Every row gives one point. To make a cloud, some directions were put in groups of two or more. Within a group, all points are equally far from the middle, so they leave a hole (a ring in 2 directions, a hollow ball in 3). The other directions are filled evenly. Then the cloud was stretched, turned, moved and blurred a little. Count the holes, and give their numbers of directions, smallest first.
(in the rows, 128 means zero)

Cloud:
[[194 149 128]
 [135 134 198]
 [150  66  81]
 [209 112  85]
 [ 89 155 156]
 [160 153 181]
 [203 166 135]
 [118 181 149]
 [133 168  70]
 [160  90 156]
 [144 152  36]
 [162 197 137]
 [113 156 150]
 [194 181 107]
 [166 121  38]
 [112 170  61]
 [121  85  74]
 [103 193  66]
 [107  72 125]
 [144  89 157]
 [ 99  73  97]]
Holes: 0

Cloud (31 x 4):
[[131 105 174 204]
 [ 93  99 167 194]
 [105 185 148 131]
 [130  52 142  89]
 [123  68 179 185]
 [173  81 164 156]
 [125 206 131 137]
 [131  81 227 124]
 [132  39 180 156]
 [ 89 159 141 114]
 [ 89  96 104 112]
 [107 109 232 115]
 [137 117  79 147]
 [112 139  88 133]
 [110 121  85 158]
 [152 121 176  98]
 [116  50 182 175]
 [ 77 111 172 184]
 [ 89 106 235 137]
 [171 115 172 115]
 [153 149  83 127]
 [131  42 188 160]
 [116 176 193 176]
 [159 131 152 222]
 [155  84 202 154]
 [123  26 142 125]
 [112  93 183  68]
 [147 131 156 221]
 [101 136  97 178]
 [129  79 123 187]
 [194 115 161 166]]
Holes: 1 (3)

Cloud, 51 rows:
[[ 92  22 158  96  97 177]
 [111  88 126 109 153  47]
 [ 98 145 104  87 108 160]
 [165 135 110 154  98  56]
 [ 86  44  77 111 149 137]
 [136  91 151 140 192  76]
 [ 97 119 190  44 155 137]
 [ 80 159 126 192 176  93]
 [128  48  92 119 134  59]
 [157 156 156 192  91  87]
 [216 113 157 126 172 142]
 [ 84 113 104 190 202 169]
 [103  96 142  76 179  79]
 [153  58 215  67 111 136]
 [133 174 161 157 154 150]
 [157 135 133  85  72 117]
 [121 152 147  87  81 118]
 [ 39 113 178 186 110 101]
 [ 67  96 144 127 197 156]
 [134  53 159 181 114 195]
 [193 106  94 152 127  76]
 [ 60 120 105  56 162 140]
 [ 91  41 166 166 120 167]
 [178 128 156 135 119 101]
 [130 122 167 128 123  73]
 [181 150  90 186 127 139]
 [ 79  38 108  70 175 145]
 [ 78 160 118 205 172 134]
 [150 136 111  64  84 149]
 [133 164 172 125 179 193]
 [ 31  87  65 149 108  97]
 [166 113 178 177 142  87]
 [ 77  58 108 203  72 133]
 [172 107 205  49  85 163]
 [ 61  83 178 143 170 156]
 [207 105 135 153 152 116]
 [ 80  32 207 132 111 168]
 [109  53 128 203 142  96]
 [107  48 153 164 153 191]
 [118  41  91 138 164  99]
 [ 79 153 160 163 134  97]
 [129 131 138 147 126  48]
 [145  58 113 187 104 136]
 [ 75 131 125 186 201 148]
 [170 114  60 151  73  89]
 [ 80  31 192  62 112 133]
 [ 62  66 198 128 159 173]
 [ 81 120 152 169 117 211]
 [ 63 128 201 108  90 114]
 [144 153 175 132 143 114]
 [169  58 116 111  96 136]]
Holes: 1 (3)

Cloud (71 x 8):
[[164 125 173 191  94  86  49 154]
 [185 138  52 158  91 162  90 176]
 [127 158 148  72  99  84 115 207]
 [141 174 121 218 131 108 194 200]
 [122 140 129 112 157 123  44  89]
 [141 107  63 178 126 133  51 158]
 [ 60 131 178 192  84  93  79 132]
 [ 88 137  83 177 143  74  62  77]
 [ 91 147 118 179 124  63  30 136]
 [111 157 121 144 172  74  53  83]
 [116 163 116 137  95 163  60 204]
 [ 67  89 150 139 136 122 181 166]
 [149 104 170 119 138  93  47 111]
 [ 60 122  93 171  71 145 125 125]
 [114 142 154 113  49 125 127 202]
 [161 138 149 193  65  54 106 153]
 [118 178  96 101  88 141  71 190]
 [ 87 131 176 162 105  63  93 198]
 [ 91 118 130  80 157 111 181 169]
 [105 178 173 148 136 162  48 159]
 [ 99 145  75 215 164 155  93  87]
 [ 99 211  69 139 132  83  97 187]
 [ 87 173 146 139 148 149 122 243]
 [209 146  52 138  92 155  94 140]
 [ 96 166 163 173 174 179  85 179]
 [ 67 155  53 145 108 107 160 161]
 [ 86 176 199 189 106 108 155 120]
 [150 132 138  85 122 146  49 121]
 [138  90 187 171  64 158 140 149]
 [152 138 112 146  50 167  73 167]
 [106 204 166 106 161 123 130 198]
 [ 77  83 153 140 150 121 138  89]
 [ 88 113  87  89 131  91 167 132]
 [153  64 109 215 146 106 136 150]
 [184 215 123 122 136 153  96  87]
 [166 143 180 239 169 134 125 132]
 [ 72 131 191 122 131 113 160 115]
 [150 110  79 153 124 103  37 128]
 [ 90 115 159 137 162 105 108  61]
 [171 222 100 150  64 143 103  82]
 [145  86 179 220 108 128  95 160]
 [180 182  69 135  68 106 167  96]
 [159 118 193 202  62 104  95 132]
 [107 116  43  96 128 142 162 188]
 [116 173  99 145 132 109  30 181]
 [187 171  43 179 149 168 176 181]
 [193 150 151 166 115 203 153 194]
 [172 154  63 196 180  89 178 163]
 [124 166  74 176 144 117 218 142]
 [109 208 105 199 107 160  55 121]
 [178 150  94 214  53 140 102  88]
 [185 120  53 182 127 137  76 169]
 [181 205 182 180 169  91 111 169]
 [140  89 149 229  88 123  89 151]
 [213 135  95  90 145 161 180 172]
 [116 161 112 246 140  88 174 151]
 [142 127 136 170 108  69  30 159]
 [158 137 116 176  27  99 138 139]
 [172 144 198 149 101  84 168 187]
 [193 153 120 113 115 162 190  92]
 [123 186  71 180 177 160 189 191]
 [155  65 158 159 176 143 102 147]
 [174  91 206 172 136 135  89 142]
 [118 220 160 155  59 116 135 110]
 [ 89 107 113 213 125 139  53 157]
 [107 132  72 140 128 136  54  78]
 [ 92  65 138 152 162  95 164 175]
 [ 86 208 135 159 137 126 117 225]
 [211 144 166 162 175  94 106 122]
 [163 154 116 136  59 165  99 208]
 [ 87 144 131 110 117  70 116  63]]
Holes: 3 (2, 3, 3)

Cloud, 92 rows:
[[101  95 148 124 182 131  52 203 105]
 [172 184 118 164 161 117  80 144 116]
 [ 53  95  99 201 110 122 122 127  85]
 [ 78 138 129 142  80 156 204 109 146]
 [145 109 125 212 113 226 107  88 126]
 [ 84  96 121 163 141  79  75  95  98]
 [160 162  79 204 163 161 206 159 144]
 [ 71  65  78 211  95 137 140  88  80]
 [167 143  36 112 143 173  75 111 107]
 [122 123 203 107 149  80  91 164 153]
 [ 64 157  69 147 149 203 110 138 120]
 [156  67 122 180 194 204 170 109  97]
 [152  20 146  68 114 188 101 145 132]
 [103 145 101 121 146 133 211 130  76]
 [135 128 141  65  67 140 120 175 202]
 [130 195 133 161 133 195 185 105 165]
 [151 134 170 122  96 109  88 167 199]
 [115 141 120 207  97 126 147 228 116]
 [194 166 129 133 177 147  95  55 106]
 [139  58  72  80 194 157  97 110  80]
 [170  73 166 113 127  84  94 197 150]
 [ 88 115  82 109 123  76 111 237 146]
 [147  68 146  94 146 185 115  53 187]
 [112  73  64  95 165 181 199 126 121]
 [171 112 106 118 168 213  70 128 150]
 [ 95 148 118 224 102 195 102 160 168]
 [132 147 186 142 192 131 105 193  70]
 [ 73 103  61 132 111 175 116  44 191]
 [168 104  77  92  74 150 153  76 184]
 [143  62 142 103 122  90 207  69  74]
 [164 182 163 200 123 105 148 113 143]
 [140 156 163 167 218 117 103 140 175]
 [118 134 195 150 171  85 116 181  68]
 [111  94  78 197 129  76 196 122 101]
 [156 105 124 117 217 177  89 167 146]
 [ 75 150  61 201 129 142  82 146 131]
 [ 61 161  76 115 209 195 136 138 175]
 [134  67  48 121 143  63 143 147  80]
 [112  88  87  88 181 118 185 218  89]
 [ 81  20  87 118 129 172 145 190 120]
 [164 184 151 158 145 152 196 175 131]
 [130 102  52 119 195 106 174 128 130]
 [103  53  38 121 137 157 140 192  99]
 [200 100 154 143 163 118 170 115  54]
 [160  69 118 138  54 149 142 170 189]
 [ 81 123 189 167 154  83 112 150 117]
 [ 99  44 133 140 139 195 145 123  54]
 [168  35 158 181 106  97 162  94 118]
 [ 89 105 109 112 147  69 143 150 175]
 [141 135 165 180 174  84 107  86  92]
 [ 98  34 109  49 144 185 125 150 123]
 [ 92  56 145 185 131  99 195 153 149]
 [151 168 152 201 191 166 106 162 120]
 [157 120 119 121 122 221 206 175 189]
 [ 63  67  79 189 129 201 169 116 106]
 [137 125  46 212 156 135 194 179 159]
 [107  38  15 171 115 181 149 103 139]
 [166 149 102 149  94  97 208 111 102]
 [132  88 178 110 106 178  86  51  91]
 [ 91 155  86 188 186 137 211 151 111]
 [172  45 135 127 147  69 135 146 108]
 [105 111 124  44 130  67 124  97 108]
 [105 144  76 173 170 129 208 162  96]
 [102 146  66 155 112  60  92  95 110]
 [196  41  85 149 182 181 116 116 111]
 [124 123 175  81 142  94 118  51  73]
 [118 126 183 141 180 128  93 209  51]
 [ 89 158 120 133 144 163 242 155 149]
 [ 42 122 126 209 110 127 158  88 161]
 [150  71  80 166  71 209 157 138 131]
 [156  25 137 123 118 140 156  48 174]
 [117 126  71 150 123  98 177 112 224]
 [154 105 171 189 146  83 122 117  58]
 [147  89  26  82 112 188 142  96 132]
 [164 145  86 126 136 215  82  67 150]
 [ 63 118  99 114  71 105  74 170 129]
 [133 102 138 184  45 127 143 191 116]
 [125 131  60 115 174 100 186 160 161]
 [ 67 110 142 110 131  76 109 133 155]
 [ 91 143  72 158 141 200 180 111  98]
 [228 133  84 134 169 132 138  86 164]
 [179 171 164 156 133 128 125  34 142]
 [ 63  67 152 120 100 167 200 126 120]
 [ 98  62  94  82  58 129 167 161 160]
 [118 139  36  99 159 185 112 152 145]
 [ 66 115 153 114 143  91 123 126 182]
 [104  89 183 123 112 129  92  56 127]
 [132 113 136 102 232 146 170 145 189]
 [188  65  72  96  89 183  50 122 104]
 [144  87 166  45 152 206  86 186 147]
 [110 147 147 223  93 168  96 147 180]
 [ 52 102 128 197 187 190 116 149 110]]
Holes: 3 (2, 2, 3)

Cloud, 92 rows:
[[ 96 176 162  90  79 181 101 125  88]
 [218 109 158 134 117 107 139 111 165]
 [157  84 102  64 101 129  67  85 175]
 [ 92 127 172  96 160 161  76 212  92]
 [121 183 148 115 132 121 170 171 144]
 [126  60 137 136 190 167 125 152  66]
 [126 112 146  67 108 111   7 144 136]
 [144 102  92  33  93 130  99 128 163]
 [175 135 119 147  92 117  91 201  52]
 [146 110 136  82 196  79  82 131 126]
 [156 127 114 130  63 222  85 181 169]
 [138 199 122 175  92 188  89 186 140]
 [160 192  96  68  62 151 100 149 182]
 [ 73 167 147 152  99 206 101 175 125]
 [149 105  36 163 114 165 131 185 119]
 [138 175 165  76 157 190 152 139 105]
 [138 175 183 182 125 139  89 157 117]
 [123  78 150 113  64 108  67 160 169]
 [162  91  70 140 168 161 147 198 129]
 [ 68 157  64 124 105  92 102 113 145]
 [100  65 142 132 147  90 157 118 108]
 [170 134  93 160  40 105 108 116 166]
 [163 122 145  92  36 108 109 118 102]
 [193 122  77  77 124 151 142 114 174]
 [139 123 105  87 148  93  76 208  75]
 [102 140 121  95 164  84 109 202 123]
 [ 85 185 118 134 104 181  74 133  74]
 [157 109  70  95 173  95  75 122 178]
 [158 110 104 149  96 179 154 204  88]
 [155  90 159  44 117 138  56 139 100]
 [177 171 167 157 177 108 133 122 122]
 [185 155 166 148 182 130 124  71  94]
 [184 137 120  50 116  87  92 190 171]
 [118 106 206 128 182 186 103 112 137]
 [ 89  99  81  99 110 116  79  84 172]
 [140  72 133  90 195 167  85 104  97]
 [114 104 147  75 174 127  72  77  90]
 [ 71 100 152 165 119 166 136 116 106]
 [209  78 162  89 141 173 102 101 147]
 [188 167 124 152 124 116 143 198  70]
 [179 128 140 147  86 126  48 211 140]
 [170 135 167 143  97 125 178 108 155]
 [121 185 111 148  84 186  83 122  68]
 [142 106 149 132 152 163  63 241 141]
 [146 183 123 202 135 173  90 141 119]
 [138  64 172  87 173 113 107 116 105]
 [ 92  95 155  85 108  80  84 126 106]
 [196 134 120 124 128 143 181 101 175]
 [190 166 109 133 160 101 186 103 141]
 [186 191  98  84 131 149 111 155  86]
 [138 114 112 150 112 127  17 190 178]
 [165  87  60 114 165 166 148 160 149]
 [ 83 186  99 125 115  78  87 150 117]
 [ 98 165 160  87  74 129 150 117 122]
 [145 155 167  83 133 103 126  44 118]
 [ 73 165 138 114 100 104  87 188 191]
 [194 112  82 108 153 178 176 136 108]
 [116 111  85  86 124  79 133 210 116]
 [163 133  90  80  48  83 132 106 108]
 [130 173 134 169 176 110 155 167 107]
 [111 132 169  81 162 149 127  69  69]
 [136 180 137 149 149 132 175 175 136]
 [171  75 167 142  87 148  59 153 170]
 [ 98 134  97  86 111  66  60 168 147]
 [ 98  69 111 144 171 146 155  74 122]
 [113 127  88 111 112  73  47 184 103]
 [157  96 118 117 108 199  19 144 148]
 [187 124 116 126 133 177 181 181 120]
 [ 86  92 138  64 161 141 157 151 104]
 [115 169 176  60 100 174 119 100 109]
 [181 173 147 150  86  83 111 159  89]
 [133  90  76 154 144 109 129 188 170]
 [107  74 151  83 112  81 114 139 113]
 [ 97 117  81  91  89 106  53 140 206]
 [161 184 161 100 116 142  95 124  49]
 [123 122  88  67 110  62  73 163 145]
 [136  99 105  41 164 188  89 158 124]
 [154 172 145  71  49 119 103  83 161]
 [ 54 137  55 117 115 151  93 176 108]
 [133 135 132 168 110 128 207 102 116]
 [193 135 171 152 130 173 135 157  67]
 [102  89 105  99 204 179 145 106  88]
 [139  87 191  89 171 108  75 148 128]
 [201  99 135  71 140 171  76 102 105]
 [ 86 114 129 101 189 157 163 181  78]
 [ 94 119 126  66 118  85  66  88 149]
 [164 178 118 142 166 122  87  59  96]
 [ 77 142  99  44 147 150 103 148 151]
 [194 161 140 102  98  62 128 110  92]
 [114 190 133  80 150 142 159 158 115]
 [191 133 198  97 129 151 147  72 136]
 [111  79 129  54 120 116  80 104  83]]
Holes: 3 (2, 3, 3)

Cloud (101 x 9):
[[124 117 164 249 103 120 106  98  94]
 [ 71 164 152 140 154  86 128  19  89]
 [135 161 139 147 116  85 184  37 104]
 [127 216 133 180 165 190 166  75  49]
 [137 181  74 217 125  86  97 124  90]
 [168 172 119 192 122 222 125  54  69]
 [141 131 105 105 132 195 123 178  60]
 [124 118 156 154 106 167  44 155 148]
 [113 159 153  66 128  66  56 141  95]
 [139 163  72  79 107 148 111 193  99]
 [114  96 154 150  79 117  74 111 180]
 [147 170 121 166  24 178 109 151 146]
 [ 82 132 111 105 128 159 133 147  24]
 [108 151 136 131  89 161  42  98 149]
 [107 220 138 164 161 116 151 137  68]
 [143 205  51 149 131 203 137 112  87]
 [150  76  94 101  71 123 137 134  89]
 [131 137 106  89 185 140 177 179 195]
 [ 85 146 151  87  80 117  88  89  40]
 [145 155 188  62 175  83 146 113 122]
 [181 168 171 173 148 152  84  78  83]
 [ 56 160 119 129 137  65 123  79 151]
 [110 183 138 185  90 148  51 133 113]
 [102 165 185  99 152 159  38 158 175]
 [128  92 132 147 111  57 168 135  71]
 [166 126 188 156 137 139 153  83 166]
 [144 119 159 113 138 231  78 120 126]
 [ 76 119 148  54 145 160 101  85 121]
 [193 149 106  97 122  45 102 177 137]
 [133 132 123  89  42 102  65 153 144]
 [151 224 111 120  46  81  83 105 108]
 [127  83 167 183 166 165 111 148 201]
 [ 95 111  87 107  53 112 144 126 166]
 [111 110  68 139  93 145 102 148  64]
 [130 110 184 156 113  94  71 142 212]
 [110 125  89 203  71 133 166 146  93]
 [132 193 181  61  85 180 103 185 143]
 [149 198 192 142 157 147 160 148 176]
 [133 150  99  96  85  86  93 134  51]
 [169 206 114 174  37 178 121 120 122]
 [146 159 101 219 127 112 198 101  81]
 [113 163 147 100 139 154 126 210  74]
 [ 66 121 114  83 166 119 133 106 168]
 [153 143  74 202  91 100 167 107  49]
 [ 63  68 133 137 203 134 146 113 102]
 [119 182 211 115 177 118  87  94 130]
 [133 148 220 128 202 161 101  81  95]
 [ 96 131 128  52 200 129 122 110 155]
 [143 124 128 128 193 154 187 165 160]
 [ 86 121 105 187 126 115 117 178 185]
 [130 120  97 134 149 123  76  29  83]
 [110 111  92 126 155 108 145  83 183]
 [146 100 156 139  33 165 104 121  99]
 [200 130 135 166 176 177 102 153 158]
 [172 228 152 164 119 149  94 117 100]
 [112 158 117 107 138 119 200  95  50]
 [ 77 208 125  86  44 130  85 105 103]
 [171 136 149 220 164 103 132 142 135]
 [ 90 201  49 135  94  86  70 131 101]
 [142 233 106 115  92  62  68  95 115]
 [119 151  66 199 151 125  74 130 150]
 [171 173  82  63  86 109 109 154 111]
 [148  77 135 198 117 224 139  91 123]
 [146 111 171 150  65 145  71 192 146]
 [113 117 108 182  91 186  97 142  52]
 [ 98 127 218 152  97 111 119 172 159]
 [160 160  93 212  73 203 162 105 120]
 [144  88 130 211 153 196 121  97 148]
 [138 136 182 156 103 178 191  57 111]
 [166 198 124 143 205 131  91 160 112]
 [ 94  78  61 188 132 124 125  66 106]
 [171 141  76 128  95 102 132 173  92]
 [129 129 182 137  74 137  62 121  65]
 [119 165 172 130  81 208 123 119  45]
 [ 76 138 173 156 189 165 115 153 181]
 [151 127  99 166  82 206 122 166 123]
 [ 81 145  42 154 116 154  84 105  83]
 [ 85 158 211 135 143 119  84  73  76]
 [166 125 106 119 160  85 174 124 153]
 [ 88 162 215 110 109 141  88 159 106]
 [120 155  54  77 116 175 122 100  84]
 [106 125  73 121 108  89  62 128 117]
 [146 227  99  92 140  82 104  88  93]
 [150 181  88  92 171 141 140 108  59]
 [155 177 174  68 136 101 112  99  63]
 [150 132  74 132  52 101 144 103  72]
 [103 161 149  56 173 112  54 111 160]
 [ 94 153  98  51 138 155 163 148 121]
 [104  61 186 169 120 124 108  64 138]
 [ 79 161 176 123 116 183  75 166 118]
 [106 133  53 211 148 127  89  77  90]
 [169 185 180 121 157 120  47 124 150]
 [102 178 189 132 147  78 129  54 109]
 [133 187 177 141 157 138  63  69 106]
 [110 157 131 186 206 167  87  89  62]
 [134  85 150  88 138 142  43 100 131]
 [133 119 126 127 240 129  84 124  68]
 [101  96 159 180  80 184 154 156 139]
 [119  95 206 109 111 202 167 128 140]
 [ 73 111 176 151 138 154 158 164  55]
 [ 68 151 148 133 178 195 113 155 162]]
Holes: 3 (2, 2, 3)

Cloud, 98 rows:
[[106  61 158 176 125 149 150  75  81]
 [120 107  93  35 169 148  44 116 132]
 [ 62 123 121 180 103  75  78  98  84]
 [129  22 130 156 121 150 141 109 112]
 [172  68 110  85 155 107 134  89 177]
 [171 175 228  57 158  86  99 117 131]
 [ 96 103 153 116  89 117  98 136 129]
 [ 81 116 197 155 165 183  80  45 103]
 [142  75 159 152  95 123  64  75 100]
 [159 200 163 144  90  86 157  69 101]
 [109  47  74 170 187 123 115  83  70]
 [141  47  60  74 172 111 106 123 169]
 [213 110 155 111 191  76 157  73 177]
 [ 92  45 138 103 126 140 178  44  80]
 [148  37  56 116 165 112  31 103 106]
 [119  40 106 174 188  64 121  74 156]
 [ 82 171 100  43 101  92 140 102 156]
 [189  89 131 228 186 188 142 130 134]
 [ 97 171 136 128 152 116 108  74 190]
 [114 114 135 229 114 110 153  59  86]
 [ 71 104 166 117  97  51 110 137  90]
 [119  69  65  52 111 118 130 113 138]
 [157  78  74 126 146 105 125 128 131]
 [ 88  85 118 107 166 197 140 138  60]
 [110  46 125 168  90 178 186 114  78]
 [115  38 114 105 194  58  75 125 115]
 [120 151 192 137 144 182 119 138 163]
 [ 97 115 102  45  33  72 132 147 151]
 [145 125  97 159  52  24 138  76 102]
 [ 56 126 131 184  81 194 193  99  62]
 [136  43  79 141 151 184  73  93 147]
 [ 91 164 135  34 133 111  90  85 126]
 [118  23  36 155 147  95 147 107 165]
 [102 124 109 226  65  86 140  81 146]
 [116  99  77 102  81 127  73 138 112]
 [174  89 102 189 106 146 146 145 125]
 [105  25 131 164 176  53 156  78 139]
 [136 136 143 189 129 173 164 104  90]
 [153 142 138 158 168 115 190  43 165]
 [112  52 154 154 148 192 113 132 124]
 [153  69 177 147 115 131 148  53 130]
 [156 138 212 124 159 130 166  57 150]
 [134 110 203 128 134 177 155 162 149]
 [102 160  93  67  92 102 108 114 114]
 [114 118 103 109 127 171  50 114  87]
 [ 91 151 175 168 151  78 212  88 163]
 [152  70  70 132 147 149 139 106 176]
 [149 140 125  70 124 110 162  80 190]
 [122  95  96 158  66  98 155 160  93]
 [143 102  67 100  41  75  90 167 110]
 [174  98  80  86 156 164 139  88 100]
 [170  63  98 122 130  35 143 150  97]
 [131 113  29 106 177 147  49 113  74]
 [148 167 149 137  73 121 160  79 115]
 [143 122 136 195 178 161 204 114 114]
 [156  76  44 233 101 110 152 126 121]
 [135  54 149 132 155 120  39 117 169]
 [169  95 102  52 186 120 109  39 224]
 [171  52 141 181 188 170 108  54 141]
 [180 114 179 183 169 174  99  86 108]
 [135  74 136 130 123 111  59 138 141]
 [179 175 171 184 152 145  79 146 154]
 [170 147 119 154 106  80 172 163 103]
 [174  93  23 188  89  77 144  98  89]
 [130  79 160 169 131 167  58 141  61]
 [165  99 110 132 133 100  85 201 104]
 [165 158 158 142 111 201  37 135 158]
 [119  12  76 133 134 160 147  92 120]
 [ 95 166 141 173 134 102 102  64  47]
 [ 57 124 137  85 127 184  59 102  74]
 [112 103 161  93 168 190 186 103 127]
 [126 103 166 110 135 100  67 100  36]
 [184 130 122 115 175 107  65 138 183]
 [133  63  67  59 172 170  97 153 133]
 [144  77 147 132  75 101  70  97 142]
 [ 58 100 165 176 122 196 105  98  96]
 [160 103 168 171 156 215  50 108 115]
 [100  62  70 187 113  71 166 125 184]
 [ 56 104 185 184  89 213 191 105 153]
 [ 64  84  76 193 117 138  95 181 153]
 [100 150  56 145 131  95 140  66 102]
 [163 161  92  86 155  31 171  93 125]
 [124 135 127 178 118  81 135 156  57]
 [ 97 119 107  65 160 138 101  96  94]
 [163 103 111 181 178 142 119 157  40]
 [194  88 122  36 193 178  79 133 109]
 [185  76 140 182 168  24 133 124 130]
 [171 149 138 173 111  74 104 151 150]
 [125 132  69 174 212 129 146  36 146]
 [141 140 170 145 108  81 154  48  48]
 [ 84  67 162 194 174 154  72  72  72]
 [102  97 128  84 167  86 136 143  98]
 [ 96  66  79 181 127 139 172 151  49]
 [ 88 123 201 136 105 101 170 106 164]
 [ 51  42  90 137 137 109 141  54  21]
 [ 76  76 117 160  94  99 156 157 151]
 [121  65 130 131 181  92 190  60 212]
 [138 121  97  17 142 158  89 171 189]]
Holes: 0
